Rows are points. Each copy is the shape, with its points in the same order, turned, moved and blurred by noise. Some copies are also mirrored. Which?

Shape (6 x 2):
[[-72  39]
 [ -1 -22]
 [ 54  -7]
 [ 22  -2]
 [-69 -14]
 [ 46  20]]
Copy 1 (6 x 2):
[[ 34  81]
 [-20  -2]
 [ -1 -59]
 [  4 -17]
 [-17  72]
 [ 35 -43]]
Copy 1 is: only turned
Copy 2 (6 x 2):
[[ 43 -54]
 [-21  15]
 [ -9  69]
 [ -4  41]
 [-19 -55]
 [ 18  67]]
Copy 2 is: mirrored
Copy 3 (6 x 2):
[[-46  46]
 [  5 -28]
 [ 54 -35]
 [ 31 -14]
 [-64  18]
 [ 53  -9]]
Copy 3 is: only turned

Shape (6 x 2):
[[ 46  28]
 [ 23 -41]
 [-19   4]
 [ 69  40]
 [ 65  36]
 [  8 -34]]
Copy 1 (6 x 2):
[[ -3  55]
 [ 46 -10]
 [-15 -18]
 [ 10  83]
 [  3  71]
 [ 37 -14]]
Copy 1 is: only turned
Copy 2 (6 x 2):
[[-49  12]
 [ 16  50]
 [ 18 -11]
 [-73  21]
 [-70  19]
 [ 21  34]]
Copy 2 is: only turned
Copy 3 (6 x 2):
[[ 40  48]
 [ 27 -31]
 [-28   5]
 [ 52  58]
 [ 50  65]
 [ 11 -29]]
Copy 3 is: only turned

Shape (9 x 3):
[[  8 -20 -33]
 [  6  44  95]
 [-34 -36 -31]
 [-27 -36  20]
 [-15  -2   9]
 [  4   2  -3]
 [-13  87 -26]
 [ -9 -36  -7]
 [ -8  38  45]]
Copy 1 (9 x 3):
[[-56   1 -21]
 [ 84  29   6]
 [-67 -17  19]
 [-27   7  45]
 [ -3 -10  -1]
 [-11   3 -17]
 [ 25 -55 -67]
 [-47   8  20]
 [ 36  -1   0]]
Copy 1 is: mirrored
Copy 2 (9 x 3):
[[ 35   8  12]
 [-95  48 -23]
 [ 25 -17  50]
 [-12  17  53]
 [-14   4  14]
 [  1  11   3]
 [-19 -48 -65]
 [ 14  15  40]
 [-59   9 -14]]
Copy 2 is: only turned

Shape (7 x 4):
[[  9 -30  19   0]
 [  4  95  -7   1]
 [-17   0  21  21]
 [-50 -28   0 -10]
 [-11  26  29  -4]
 [ -2 -14 -17 -25]
 [ 16 -10  11  28]]
Copy 1 (7 x 4):
[[  3  23 -26  33]
 [-16 -58  60  -5]
 [-29   0 -19  22]
 [-31  34 -41 -19]
 [-29   1  15  22]
 [ 11  25 -11 -11]
 [  5 -10 -30  36]]
Copy 1 is: mirrored
Copy 2 (7 x 4):
[[ 36 -22   6  -2]
 [-39  68 -50  11]
 [  5  10  21  -6]
 [ 36   4  20 -53]
 [ 17  36  -5   8]
 [ 27  -6 -20 -37]
 [  0 -19  12   5]]
Copy 2 is: only turned
Copy 3 (7 x 4):
[[ -5   2 -18 -33]
 [ 42   9 -12  86]
 [-27   6  -6  11]
 [-36  38  26 -18]
 [ -5  -6  14  31]
 [ 15  40  -3 -16]
 [-19   2 -44  -6]]
Copy 3 is: only turned
Copy 4 (7 x 4):
[[  8  42  -7  28]
 [-41 -23  39 -62]
 [-13  13 -23   4]
 [ 34 -13 -30  25]
 [-25  -1   8   6]
 [ 39  15  14   7]
 [ -5  47 -12  -8]]
Copy 4 is: only turned

Shape (8 x 4):
[[ -5 -35 -53   3]
 [-10  -2  40  -6]
 [ 41 -40 -20  36]
 [  6 -80 -53 -14]
 [  3  36  38  42]
 [-13  33  39  20]
 [-18  -8  37  35]
 [ 13  26  39   3]]
Copy 1 (8 x 4):
[[ 47 -31 -19  20]
 [-28  -6  39  -3]
 [ 37 -50  27  57]
 [ 91 -32   8   3]
 [-62 -28  19  32]
 [-58 -10  15  18]
 [-39 -46  35   4]
 [-43   4  38  26]]
Copy 1 is: only turned
Copy 2 (8 x 4):
[[-51 -32  13 -28]
 [  2  17  15  43]
 [-12  -3  57 -40]
 [-88   1  21 -37]
 [ 53 -29  30  29]
 [ 32 -19  19  35]
 [  8 -18  48  40]
 [ 30  -3   5  24]]
Copy 2 is: only turned
Copy 3 (8 x 4):
[[ -9 -28   4 -52]
 [ 27  33 -12  18]
 [-30 -58  -1   2]
 [ 11 -56  -7 -67]
 [-28  45  12  48]
 [ -3  48  10  45]
 [-13  24 -22  25]
 [ 12  27  19  43]]
Copy 3 is: mirrored
Copy 4 (8 x 4):
[[ 28  15   2 -59]
 [-35 -26   8   6]
 [ 47 -22 -33 -28]
 [ 13   8 -27 -95]
 [ 12 -32  25  49]
 [-13 -26  27  35]
 [ -6 -53  22   7]
 [-19 -17  -2  42]]
Copy 4 is: mirrored

Shape (10 x 6):
[[-67 -13 -78  -9  30  60]
 [-29 -13  -5  -9  39  -9]
 [-13  17  19  35 -74  -8]
 [-26 -11 -40 -42 -51  17]
 [  2  -7  45   5 -14 -28]
 [ -6  78  38 -72  13   1]
 [  0 -30   2  10  50  43]
 [ 56   9  18 -47  -2 -43]
 [ 16 -25 -40  22  29  -7]
 [-22  39 -27  29 -31 -17]]
Copy 1 (10 x 6):
[[ 22  66 -40  73  10   9]
 [ 31 -21  -7  36  54  16]
 [ -7 -21 -27 -65  20 -34]
 [ 57  29 -13 -10  -6 -29]
 [ 19 -55   3 -33  40   4]
 [ 38  25  77 -30  86  10]
 [ -4 -22   8  46   8  45]
 [ 52 -55  64 -12  34 -30]
 [  1 -42  -2  53   9 -24]
 [-10   2 -25 -18  45 -53]]
Copy 1 is: only turned
Copy 2 (10 x 6):
[[-54  50  19 -67 -20  53]
 [  1  21  -6  -9  33  11]
 [  9 -63  10  42 -49  14]
 [-39 -28   3 -44 -41 -19]
 [ 21 -20  -9  45   1 -12]
 [  1  10  84  24  23 -65]
 [-29  63 -21  17   3  17]
 [-25 -30 -12  36  44 -67]
 [-53   4 -33   9  22  32]
 [-26 -52  34  17  -6  34]]
Copy 2 is: only turned
Copy 3 (10 x 6):
[[-21 -26  57  73 -28 -62]
 [ 16  17  13  41  31 -23]
 [-22  59  19 -54 -29   2]
 [ 11  12   0  15 -74 -21]
 [ 30  48  -3 -23  19   9]
 [-20  15 -55  51   1  70]
 [ 17 -35  42   7  38  -6]
 [ 36   7 -75 -19  16   7]
 [  3 -17   7  -9  26 -54]
 [-41  49   3 -12 -12 -30]]
Copy 3 is: mirrored
Copy 4 (10 x 6):
[[  1  64  95  20  22  42]
 [-10  25  28   8  -2 -17]
 [ 20 -44 -17 -54  14  27]
 [  4 -42  50  14  26  41]
 [ 25 -31 -24 -10  -3 -26]
 [ 32 -49  20  40 -92 -10]
 [ 53  48  12  36  20  -9]
 [  1 -53 -47  60 -19  -8]
 [-21  46 -16  28  27  22]
 [ -3 -12   1 -44 -16  50]]
Copy 4 is: mirrored

Shape (12 x 8):
[[ 17  45  27 -38  91 -37  31   3]
 [-22 -38 -14 -42   9 -86 -37  10]
 [ 26   7  32  -6   9 -34  17 -16]
 [-14 -34 -32  20 -17  33  29 -40]
 [ 24 -32 -13 -42   9  18 -38  72]
 [ 34   0  32 -15  -7  -5 -11  60]
 [ -3   3  40  53  -8  18 -10  73]
 [-20  35  14 -42  11  28  57 -30]
 [ -9 -25   3  59 -10  24  67  30]
 [-20 -30   7 -26  -3 -33 -39 -47]
 [ 23 -26  41 -25  20  40 -38  64]
 [ -8  40 -61  63  -7  41 -42 -39]]
Copy 1 (12 x 8):
[[ -6 -70  95  32  -3  25  39 -17]
 [-10  27  38 -64  22  22   8 -58]
 [-28 -23  49   9  -3 -35  -4 -24]
 [  9  45   5  36 -46 -38 -42   5]
 [-36 -20 -32 -16   3  72 -41 -22]
 [-21 -55 -24 -10   7  11 -16 -18]
 [ 20 -51 -59  21 -18  -5   0 -44]
 [-35  -3  43  43 -51 -24  25  42]
 [ 41 -31 -16  20 -66 -49 -38  -6]
 [-51  54  39  -4   0 -10   5 -50]
 [-51 -52 -37  13 -23  49 -14 -39]
 [ 31  55 -24  92  23 -17  -7   8]]
Copy 1 is: only turned
Copy 2 (12 x 8):
[[ 75  23 -39 -12  -5  37  10  59]
 [ -8 -59 -41  71 -15   0  31  44]
 [ 11   0 -20 -18   4 -18  33  36]
 [-18  -1  76  29  37  -2   3  -6]
 [-43 -29   2  11 -92  12 -29  31]
 [-31   1 -21 -30 -56 -22 -10  30]
 [-70  21 -24 -49 -14   3 -17 -11]
 [ 66  30  34  -3 -10  -1  23 -27]
 [-62  64  45 -16  10  11  21  -6]
 [ 10 -85   0  35   6 -17  24  15]
 [-29 -36   4 -46 -77  19 -16  23]
 [  0 -11  33   1  79 -17 -92  -8]]
Copy 2 is: only turned

Shape (14 x 9):
[[-14   6  -3 -21  -2 -32  55  51  71]
 [  6  34  30   9  -2 -21  -5  20 -45]
 [ 12  22  13   9 -13  21 -12   2 -38]
 [-29  36 -38  12  -6  -2 -23  12 -18]
 [-31  17 -10 -53   8   8  39  36  55]
 [-25  31 -13  48  21 -17   2 -37  -5]
 [-14  37  19 -15  -3   5  29  15  82]
 [-35  27  -5 -23 -38 -31  23  16  71]
 [-43   7  18  54 -25  18  10 -29  -5]
 [-22  15  -5 -19  18   0 -14  -4 -33]
 [ -2   0 -12   5 -12  13  32  37  82]
 [-23 -20  -6  12   5  -7 -41 -26  -5]
 [  3  13 -25   4 -17  -4  10 -40  11]
 [-15  16  -1  -6  -9  -9  29  12 -37]]
Copy 1 (14 x 9):
[[ 10   6 -15 -10  73 -18 -43  63 -35]
 [-20 -35   0  49 -19 -19 -16  -6   6]
 [-18  -7  12  23 -26  -4   5 -20  -1]
 [-20 -14 -25  15   8   7  30  15  23]
 [ -2  25 -40  -7  84  -8 -13  18 -41]
 [  1   8 -16  13 -32  20   0  46  37]
 [  7  41 -33  -7  40 -17 -10  50 -65]
 [-10   3 -23   9  55   7 -12  72 -60]
 [-18  52  22  20 -22  22  10  38  17]
 [  6  -2 -26  35   7  13   7 -19  10]
 [ 11  33   1 -40  53 -30  -8  51 -45]
 [ 36   2  12  36   4  24  43  10  16]
 [ 15  -3   5 -13 -14  40  -2  18 -14]
 [-16 -12   7  19  12  13 -30  -7  12]]
Copy 1 is: only turned
Copy 2 (14 x 9):
[[ 95 -11  31  35  28 -14  25  -7  37]
 [-14 -14 -30  20  56  17 -19   2  -3]
 [-25   2 -39  16  18  19   6  12 -13]
 [ -2   1  -2  39  -5  -5 -25 -14 -37]
 [ 78 -23  14  49 -13  20  27 -22  32]
 [-15  49  28   8  19  19 -29 -14 -11]
 [ 76  12  30  45  19  40  39   8  12]
 [ 94  -5  35  38   5  13  -5  25   2]
 [-32  34  31  25   1  14  -6  45   9]
 [-12 -19 -14   9  -3  27 -17 -25  -4]
 [ 72  13  31  37   7 -13  59   8   9]
 [-17  -9  26 -24  -9  16  -4   4 -29]
 [ 25  39  -5  -9 -12  16  -9  12  -9]
 [  2  -6 -26  23  13  -1 -23  -1  25]]
Copy 2 is: only turned
Copy 3 (14 x 9):
[[ 27   4  20 -10   1  10 -42  47 -69]
 [-14  36  -6   1 -41 -24  37  19  17]
 [ -9  23 -14  -4  -2 -19  48 -10  29]
 [ 12  44 -49 -42  -9  24  25   5  12]
 [ 39 -25 -13 -14  -4  12  -9  17 -72]
 [-21   4 -18 -60 -24  11 -12  -1  42]
 [ 44 -31  38 -28  -6  14  -6  22 -36]
 [ 53 -11   4 -36   8   6 -16  66 -30]
 [-49 -19 -10 -44  16   5  21  28  37]
 [  0   7 -49   0 -24  -2  19  -7  12]
 [ 25  -3  38 -28  33  31 -16  17 -45]
 [  0   1 -36  -2   4  29  -3   2  54]
 [ 21   3 -17 -37  18 -21 -11  -8  25]
 [-17  17 -34  -8 -11 -28  19  11 -10]]
Copy 3 is: only turned
